Each row of a before or after table is a point. The points were changed in one or more steps. Then noise was added and the rows were shuffled. The steps act on columns, c1 being the first. Name the steps. A step turns or swaps two columns, mirrors them in a line or flattens them onto one, adds a multiple of one to another, or multiplies or shifts one. Angles are multiples of 10 degrees, from the lower column toward the higher: turns from -170 to 170, lines from 10 to 170 but not 90. Use the fewest steps. Two steps may share a column if one is a turn and the other turns, adds or multiplies; they go together, in the order done. Otherwise the lowest column goes first.

Before (12 x 2):
[[-29  62]
 [-40  33]
 [ -6 -21]
 [ 39  11]
 [ 39 -21]
 [-15  -3]
 [ 13  -2]
 [ 45  -9]
 [ 14  55]
 [ -4   8]
 [-12  12]
 [ 45  -9]]
After (12 x 2):
[[-69 -14]
 [ -7  -6]
 [ 18  36]
 [-39 -32]
 [ -4   2]
 [ 18  -8]
 [ -6  46]
 [-15  -9]
 [-51  25]
 [ 17  38]
 [ 21  32]
 [  2  14]]
Steps: turn c1 and c2 by 80 degrees

Before (12 x 8):
[[ -3  21   0  20 -12   0  47  24]
 [ 11  45   0 -10 -49 -20 -24  15]
 [ 16   6  12  12  29  23  17  33]
 [ 31 -10  11   4  17  26  57  41]
 [ 19  -8  27  -6  -5   0  64 -11]
 [ -9   2   7  27  14  43  -9   9]
 [-10  -3   2  -4 -26 -44 -13  19]
 [ 21  13 -67 -34 -21 -36   7 -41]
 [ 16  37 -26   2  11 -34 -25 -25]
 [-13  32  -3 -47  -6 -50  -2 -18]
 [-30  38 -11 -18 -22 -35  -8  16]
 [ 16   4   7  31  24  -2  25   6]]
After (12 x 8):
[[ 21   8   4 -40  16  42 -11   4]
 [-35 -18 -10  38 -20 -42  27 -40]
 [  5  10   4  18 -26 -43 -13  15]
 [-20 -14 -18  -8  -5   4  49  -3]
 [-13  15   2  94  -6 -67  -1 -33]
 [-25  21 -19 -38  17  32  48  38]
 [ 13  32 -14 -31 -12 -11  42   6]
 [-13  45   9   7 -50 -42 -22 -17]
 [  0   9  -8 -70  24  -5  20   0]
 [ -7  27  -4 -35  28  19   8  22]
 [ 16  40   3  62 -23 -55  -3 -12]
 [-14  13   5 -21  13 -53 -15 -44]]
Steps: turn c1 and c4 by -150 degrees; multiply c4 by 2; add -0.5 times c2 to c6; turn c2 and c8 by -40 degrees; flatten c3 and c7 onto the line at 110 degrees

Before (11 x 12):
[[ 23  36  -7  59 -22  -2 -36   7  29  -9   5  -8]
 [ 17 -40 -30  20  -5  30 -57  21  19   4   2  36]
 [ 69  20  -1 -25 -18 -41 -15   6 -12 -27  -3 -48]
 [-13  10  13 -22 -21  15 -41  18  13 -37 -29  31]
 [-35 -36   3  38 -17 -66  95  -8  21   9 -22 -60]
 [-31  29  -4 -14 -33 -32 -49   1 -34   9 -24  21]
 [-16  33  -4  -3 -22  20  12  51  26  17  28  26]
 [ -9  18 -31 -16  39   0 -54 -19 -29  -5 -23  40]
 [-28  19  -3 -22 -16  -3 -47  -9  38  16   7  35]
 [-32  -7   1 -19  -6  27 -58  35  15 -14 -20 -27]
 [ -5  -7  11 -21   3  32   3 -24 -36   8  44  31]]
After (11 x 12):
[[-11  -4   5  24 -29  34  -7  16 -35  15  50 -11]
 [ 11 -38 -40 -56 -38  24 -17  -5  21   7   1 -21]
 [-25  20 -18 -13 -28   1 -46 -33  21  16   9 -26]
 [-33  24 -24 -10  -8 -32 -34  27 -25  11 -22 -39]
 [-34 -33  40  21  60 -71  88 -25   8  11 -22   6]
 [ 65  18   4   3  55 -45 -32  15 -11 -21  -2  -2]
 [-23  -6 -24 -14  24  20 -51   5  26 -15 -14   5]
 [-11   7 -22   0 -25  16 -45   2  15 -36 -27 -24]
 [ -5  20 -12 -44 -51  -1 -41  20 -27  -9 -27  21]
 [-12  32  12   4 -14  21   5  11  40  20  28 -30]
 [ 27  34 -51 -37  21   2  23 -24  18  -2   3 -20]]
Steps: turn c4 and c7 by 50 degrees; turn c3 and c4 by 120 degrees; turn c5 and c12 by 110 degrees; multiply c8 by 0.7; turn c8 and c9 by 50 degrees

Before (12 x 24):
[[  6  19  -1  10  -8  40   2 -34  -1 -14  19  16 -17 -10  35 -40  -5 -32
   -7  27  -7 -16   2 -37]
 [  5 -33 -14  23 -10   7  20  23  41  -6   7   3  28 -16   1 -30 -46  16
  -33  -2  -2  -7 -15 -28]
 [-10  -9 -38   6 -14 -17  32 -18 -12 -10  29  20 -12   5 -13 -22 -15 -26
   21 -29  38 -46  28  -8]
 [-23   1 -27 -23   7   2 -22 -24  16  12  -4   7  39 -26  17 -21 -23  26
  -24  16 -11  19  -7 -43]
 [-23   6 -37  -5  13  39  -9  -3 -11 -21  24 -39   0   4  18  -3 -60   0
    7   9  40 -12   9 -10]
 [ 25 -27  -8  38  50  -4  29  15  30  49   4   3  10 -34  -9  16 -13  28
  -33   4  19  19 -22  -7]
 [-19 -12  19  12  31 -23 -20  29 -27  26  -7   7 -26  -4  13 -30 -50  26
   16  35  25  24 -26 -33]
 [-11  26  21 -10  19  -8 -10  -6  -9  15 -33 -14   6 -16  36   5  10 -20
   -2  12  21 -17 -25   8]
 [-34  29   5  14  -9 -21  18 -28  17  26 -20 -30  24 -27  -6  -4 -40   7
   24 -30   7  22  30  25]
 [ 26 -25   8  11  22   7  42   2  28 -19  20 -16 -11   8 -13   2 -23  20
  -30  27  49  11  20 -41]
 [-13 -11   6 -29  -9  31 -16  23  30  15  20 -36 -28  12  28 -10   5  -5
  -13  39  20 -20 -15 -28]
 [ 12  21   4  18  46 -20 -15  19  15  -2 -31   8  18 -22 -26 -22  -2 -28
   30 -16   3 -19   5  24]]
After (12 x 24):
[[  4 -32 -13  60  -9   8  15 -34  -8   2  38  -5  23 -19  -2 -31 -18  15
   51  -5   0  -5 -15   1]
 [ -8  -6 -41  16 -14 -19 -27   6  21 -18  26  28 -11   6 -11 -23  14 -28
    8 -28  36 -48  27  19]
 [-20 -12  18  29  32 -26  -8 -46   7  10 -32   7 -27   0  11 -26  41  25
   43  30  28  23 -25  -1]
 [-19   7 -39 -10  16  38  -3  -2  29 -33  -7 -38   2   6  24  -4  14   1
   54   6  40 -12  10  13]
 [ 26 -27  -6  95  52  -6   8 -12 -13  56  38   1  12 -37 -12  19   1  29
   20   8  20  20 -25  -5]
 [-10  32  17 -26  19  -9   4   4 -24  14 -22  -9  10 -21  39   2   3 -22
   -5  10  18 -14 -22   4]
 [ 26 -27   7  27  19   9  -2 -32   1  -8  57 -14 -12  10 -14   1 -26  20
   31  23  46   9  23  25]
 [-20  -2 -25 -52   8   4  32 -20  -2  14 -10  14  40 -30  18 -19  -6  30
   27  18 -13  22  -4  47]
 [  8  19  -1  27  -2  40  -3  -9  18 -10   7  17 -16  -7  34 -35 -14 -32
    8  30  -9 -16   0  48]
 [-11 -12   6 -72  -6  29  37 -36  10  20  15 -37 -25  15  28 -11  -8  -8
   -1  41  21 -22 -16  -1]
 [ 11  23   8  46  47 -20  19   8 -27 -11 -15  13  21 -19 -25 -21  24 -25
  -10 -14  -2 -19   7 -27]
 [-32  29   4  35 -11 -21  -3  39 -28   3  16 -34  26 -31  -9   0  43   2
   27 -31   4  24  33   5]]
Steps: multiply c4 by 2.5; turn c7 and c9 by -130 degrees; turn c9 and c11 by -70 degrees; turn c8 and c24 by -130 degrees; turn c17 and c19 by -110 degrees; turn c10 and c17 by 30 degrees

Before (8 x 64):
[[ 39 -24   8  -6 -10 -21   3 -11   2 -25  -4  16 -21 -11  31  -8 -18  -4
   15 -45  -3  39 -56  12   8 -19 -13  11 -28  17  14  23 -78  11  13 -14
   16  10 -14  20  -9   2  15   4 -20  36  21  -8  -6  -3 -12  13   5  -3
   -1   1   1 -12 -22  35 -23  24  -8  17]
 [ 38  19 -11   8 -14 -32  -1  -7  -7   2   4   2 -15  -7 -18   9   0  -9
    7  -7 -38  -6  -3   0 -27 -17 -14  16  15 -18   0 -42  25  15  10  28
  -71   5 -57   2 -14   1 -10  -1 -11  30  23  10  -5  19  10   1   6  11
    3 -15   4  15  -3  32 -15 -38  28  -9]
 [ -4 -24  16  -5   6  19   0   4   1  13 -18  10 -18   6  -8  21 -20   3
  -12   2   1   8   6  10   5 -13  -8 -13  16 -14  22 -22  29 -43  15 -26
   13   3 -23   8  14 -23  21 -21 -18  39 -26   8  -3  -9   3 -13 -27  11
  -13  -6   8  -8  -5 -14 -20 -39 -19   4]
 [ 15 -28  15   6 -10 -25 -23  -6  -3  17 -25  12  37 -11  25  37 -22   5
  -12  -2   2   5  13 -77   0   2  26  11 -32  35  13 -45  34  -8 -28  -3
   17  -3   8  -2  -2 -15   5   5  -4   8   4  -5  19 -13  -8 -13 -22  -5
  -12 -20  -8 -12  -7  40   8  18 -17  -9]
 [-25 -26 -12  18 -12 -17  11  -5 -21  -2 -21   8 -16  12  23  -3  33   8
  -13 -34   0  -7  14  -8 -30  40 -22 -20  12  30  -7 -41  37 -10 -25 -18
  -26   3   1   7 -11 -27   5  15 -17  26 -62   6  -8  65   0  21  14  48
   -1  11   7  -5  -1  -9 -24  34 -14  19]
 [ 21   4  22   1   1  91 -37  11   1 -18   3   5  12 -20  31  -6 -13  -3
   20   7   5  36  19  13  11  -5 -21  -4  20   3  -9  28  26   1  17 -20
    9  -1   9  17   8  23 -19  16  17  31  22 -23   2 -13 -15 -11 -19   3
   20 -10  10  24 -54  35  -7  23   9 -27]
 [  3   3  -8  -6 -14 -16   0  -4   0 -21 -24   6 -26  20  28   5  24   5
   25   7 -19   5  16   1 -25 -17  17  12 -51   9 -18   8   6 -26  -5 -20
   22  18   6  -3  35 -15   1  17 -18 -37 -95   6   1  -6  30  20  14  -3
  -11  -9  12   5 -14   4  -5  35 -20 -23]
 [ 41 -32   3  42 -12 -20 -24  -9 -29  16 -13   0 -11 -19  20   7   2   6
   14  -6 -36  -6 -10 -13 -14  -6 -12  -2   4  -1   3   7 -53 -12   3  -7
    4  -1   3  -6 -19 -21  14 -12 -17  -1  37 -25  56 -13 -10 -10 -28  37
  -12  15 -14  29   0  -1 -13  23  -1   2]]
After (8 x 64):
[[ 38 -25  11  -6 -18 -21   4 -13   3 -25  -4  57 -20 -11  29  -7 -19  -5
  -10 -45  -3  39 -55  13   7 -18  -5  10 -30  14  14  25 -78  11  13  -8
   15  10 -14  23  -9   3  13   5 -21  34  19  -8  -7  -4 -11  12   3  -2
   -1   1  -2 -12 -20  15 -22  24  -6  17]
 [ -3 -26  14  -5  12  19  -1   5   0  12 -18  51 -19   4 -10  18 -19   1
  -26   0   0   8   6  12   5 -13   5 -14  17 -13  20 -22  30 -43  15  -6
   14   4 -24   8  12 -22  23 -22 -17  41 -30   7  -4  -9   5 -15 -29   8
  -15  -5   9  -6  -3 -33 -19 -39 -20   4]
 [ 14 -27  12   6   3 -19 -22  -6  -3  15 -25  53  38 -11  26  35 -20   5
   -9  -1   1   5  12 -79  -2   2  -3   9 -33  34  14 -46  32  -7 -28  14
   17  -1   8  -3  -2 -15   5   2  -3   9   6  -4  19 -12  -8 -13 -23  -3
  -11 -22 -10 -12  -6  20   9  18 -17 -11]
 [ 43 -34   2  43 -20 -21 -25  -8 -32  17 -12  40 -12 -19  20   8   6   4
   -6  -7 -36  -7 -13 -14 -13  -8  -4  -2   3  -2   2   9 -53 -12   4  -3
    5  -1   4  -5 -19 -21  14 -12 -18   0  37 -26  55 -13 -10  -9 -26  36
  -12  15 -12  30   0 -20 -10  22  -3   1]
 [ 37  19  -9   7 -16 -29   0  -8  -7  -1   4  41 -17  -8 -20   7   0  -7
   25  -9 -36  -6  -3  -3 -25 -17  -5  16  16 -17   0 -43  25  15  11  15
  -69   4 -59   0 -13   2  -9  -1  -9  27  25  13  -5  17  11   1   8  11
    3 -14   5  14  -2  13 -13 -37  29 -11]
 [ 21   3  20  -1 -15  84 -37  12   0 -17   3  46  11 -20  29  -6 -13  -2
  -14   7   7  40  20  14  12  -5  15  -3  21   2  -7  30  26   3  17 -21
    7   0   7  15   9  23 -21  14  15  35  24 -20   4 -12 -16  -9 -18   2
   19  -8  11  26 -53  16  -8  25   8 -25]
 [  4   3  -8  -6 -28 -14   0  -4  -1 -19 -25  44 -27  22  31   4  22   6
  -16   6 -19   4  15   1 -27 -17  -2  11 -53   7 -17   8   5 -25  -4 -11
   20  15   8  -5  34 -14   1  18 -19 -37 -93   6   0  -7  31  22  13   0
  -12 -11  10   2 -14 -15  -5  34 -20 -23]
 [-25 -28 -11  17   5 -18   9  -4 -18   0 -20  48 -14  10  25  -3  32   8
  -21 -35   2  -8  13  -9 -28  40  -4 -22  12  30  -6 -40  37  -9 -26  10
  -26   4   0   6  -9 -25   5  12 -14  27 -61   8  -7  62   0  21  14  47
   -1  11   7  -6  -1 -30 -23  36 -13  20]]
Steps: turn c5 and c19 by 50 degrees; turn c19 and c36 by -70 degrees; flatten c6 and c27 onto the line at 10 degrees; shift c12 by 40; shift c60 by -20

Before (9 x 64):
[[-13 -16  12 -30   2 -14  13  -6   2   7  11  19   2 -29  10  -2   6  -5
  -13  14  -3   0 -14 -23   2   1 -33 -18   0   6 -13  17 -19 -23 -21 -19
   -9 -10   4   7  17  -1  14 -15  13 -15 -20 -17  -5  25  -4 -18   8  -4
   -5  12  19 -17  25  -2   6  -9  -8   5]
 [-25  18  -9 -19 -20   0  16   7  19  18  -1 -10   5   1 -19  19  18   3
  -12   7  16  -8  21  16  -6 -21  -3  -9  -1 -11   3  -9  -5  -5  18  10
    5  -9   5 -19  14  -6  -3 -15 -15  25  13  -3   9  -7 -15  -8  12   3
   14  -7 -12  20 -10  -1 -10  -5  -1   9]
 [ -7   3 -20   1  14 -19 -14   7 -11  -8   8  16   9  20 -13 -15 -20  15
    0  32   6  27 -13   8   2   8  11  -2 -27  15 -14  -5  32  -3  15  17
   -8  10  10  14  -8  11   0 -29   6  29   6  23  -8  -9   5 -10  -2  14
  -13   8  24   4 -14 -13 -13   6 -26  10]
 [ 10  32   4 -10 -20  24  13   6  -7   8  -2  18  21   9  14  20  19  28
   27  23 -26   4  11  -7 -26   4   3  13  13  -8   0  15 -15  17 -20 -20
   21  -2  -4  11  -1 -12  -6   1  10  25  -2  -5   5  24 -14 -16  11  11
   24 -18  28 -16  30   9   5 -12 -28 -13]
 [ 21   5 -21  16  16 -23 -17 -27  -7  -8  28  13  -8 -13  -7  -2  -9 -14
    9 -16 -14   0   9 -24   3  19 -15  21   3  -6  24  -8  28   9 -11 -18
  -12 -11   6  -2 -22   2 -20  15  -1  -6  -5 -11 -15  16  15 -13   2   8
  -15  -7  13   3   0  32  19 -19  12 -14]
 [ 12   0  -9 -13   2  -4  -5  12 -14  31  -9   0 -18  16  -6   9  28   3
   -6 -15 -30  -6 -25 -16   6  15  12  19   8 -15  10   8  26   4 -12 -12
  -11  25  -4 -10  20  -2  15 -27  -4  17  17 -25  -9  -9   4   6   4   7
   23   0  -2  19 -12  25  11   8   5 -12]
 [  3  31 -10   0  16   7 -26 -21  18  14 -11  13  -8  -1 -27   7  27  -8
  -10 -10   7   0  24 -11 -27  27  -8 -13  16  21  20  -9  17  10  12  15
    8  24  -1  18  -8  22  10  -2  -5  -2 -23  18 -37  17   9  10 -16 -25
  -21   3 -13   2  -5  -3   6  25   1  -2]
 [  3   6  20  17  -3 -16  -6 -16  17  38  -6  11  -9 -25 -27   6  -2  10
    6  13   7  20  -9  22 -35  15  -2  10  12   0   2  19  18  15 -10  -4
   -5  -4  12 -15  -2  15  12  18  17   2   6 -26 -25 -17  19 -23  -2  15
    5  19  19 -11   2  17  -4 -17 -14  -9]
 [  3  -2   1 -13 -11 -21   2 -17  -9 -10  -9 -17  12   2  -5  26  15  24
   25   5  14   9 -11  17 -12   6 -13  16  -4  -2  -6   7  15 -28   4 -19
    4  28  30  19  -4 -12  19  17  10  16 -32 -17   6 -16 -12 -10 -30  -7
  -10  12  -7  -3 -14   1  23  21  15  -8]]
After (9 x 64):
[[ 10  32   5 -11 -20  23 -10   6  -6   7  -5  19  20   8  13  20  20  29
   28  24 -27   3  10  -7 -26   4   2  13  14  -3   1  14 -44  17 -20 -21
   14   7 -16  12  -2 -11  -5   0  10  25  -4   1   5  23 -14 -18  11  12
   23 -18  28 -15  29   7   4 -12 -30  16]
 [-24  17  -9 -18 -20   0 -16   7  19  19  -3 -12   4   0 -18  17  18   3
  -12   9  16  -8  20  17  -6 -22  -2 -12  -1 -24   3 -10 -16  -5  18   9
    7   7   1 -19  13  -7  -4 -15 -15  27  14  -1   9  -5 -16 -10  12   3
   14  -8 -11  21 -10   0 -12  -5   0  -5]
 [  4  -1   1 -12 -11 -22  -1 -15  -7  -9 -16 -18  12   3  -6  27  16  25
   24   5  13   8 -10  16 -13   5 -12  16  -4  38  -7   8  44 -29   4 -19
   22  12  21  18  -5 -11  18  17  10  16 -31   6   6 -15 -12 -10 -33  -6
  -11  12  -6  -4 -13   2  21  21  15   8]
 [  2  31 -10  -1  14   7  27 -20  17  14  14  14  -8  -1 -27   7  28  -7
   -9 -11   9   1  24 -12 -26  26  -7 -13  15  29  21 -10  50   9  12  16
    5 -11  -6  19 -10  23  12  -2  -5  -1 -22  13 -38  18   8  10 -14 -23
  -22   3 -13   2  -4  -2   6  25   0  -1]
 [ 21   5 -21  15  15 -23  20 -27  -5  -7  -4  14  -7 -12  -9  -2  -7 -13
    8 -16 -13  -1   9 -26   3  20 -16  20   5  -1  25  -7  83   8 -12 -20
   -6   3  11  -1 -22   2 -18  14  -2  -4  -5 -28 -16  16  14 -13   3   9
  -14  -8  14   3  -1  31  17 -18  11   9]
 [ 11   1  -9 -13   1  -4   8  11 -14  30 -27  -1 -17  19  -4   9  28   3
   -8 -15 -31  -6 -25 -17   7  14  13  20   8   0  10   7  77   4 -13 -13
  -11  22   4 -10  22  -1  14 -28  -3  17  17   4  -8 -10   4   7   2   5
   21   0  -2  19 -12  26  11   6   4  12]
 [  5   6  20  18  -3 -16   8 -16  17  38 -25  12  -8 -24 -27   7  -1   9
    6  12   7  21  -7  22 -35  13  -2  10  13  10   2  19  53  15 -10  -5
    4  -2  12 -14  -3  15  12  17  17   1   6   0 -25 -17  20 -23  -3  16
    6  20  18 -12   3  17  -5 -17 -14   9]
 [-15 -16  12 -29   2 -14 -14  -7   1   7 -17  17   3 -30  11  -3   5  -5
  -14  14  -4   0 -13 -23   1  -1 -33 -19  -1 -19 -13  16 -57 -24 -22 -19
   -4  -9  10   7  18  -2  12 -14  12 -15 -21 -12  -6  25  -4 -19   7  -4
   -5  11  18 -19  23  -3   5  -9  -8  -2]
 [ -8   3 -20   0  14 -19  13   7 -12 -10  24  16  10  19 -14 -15 -20  14
   -1  31   6  26 -13   8   0   9  11  -2 -29  -5 -15  -6  95  -3  16  17
    0 -11  12  13  -7  10   0 -30   6  28   5  -3  -7 -10   4  -9  -2  13
  -14   9  21   5 -14 -12 -15   5 -28 -12]]
Steps: turn c7 and c64 by 170 degrees; turn c11 and c48 by -80 degrees; turn c30 and c38 by -70 degrees; add 0.7 times c44 to c30; multiply c33 by 3; turn c37 and c39 by -40 degrees
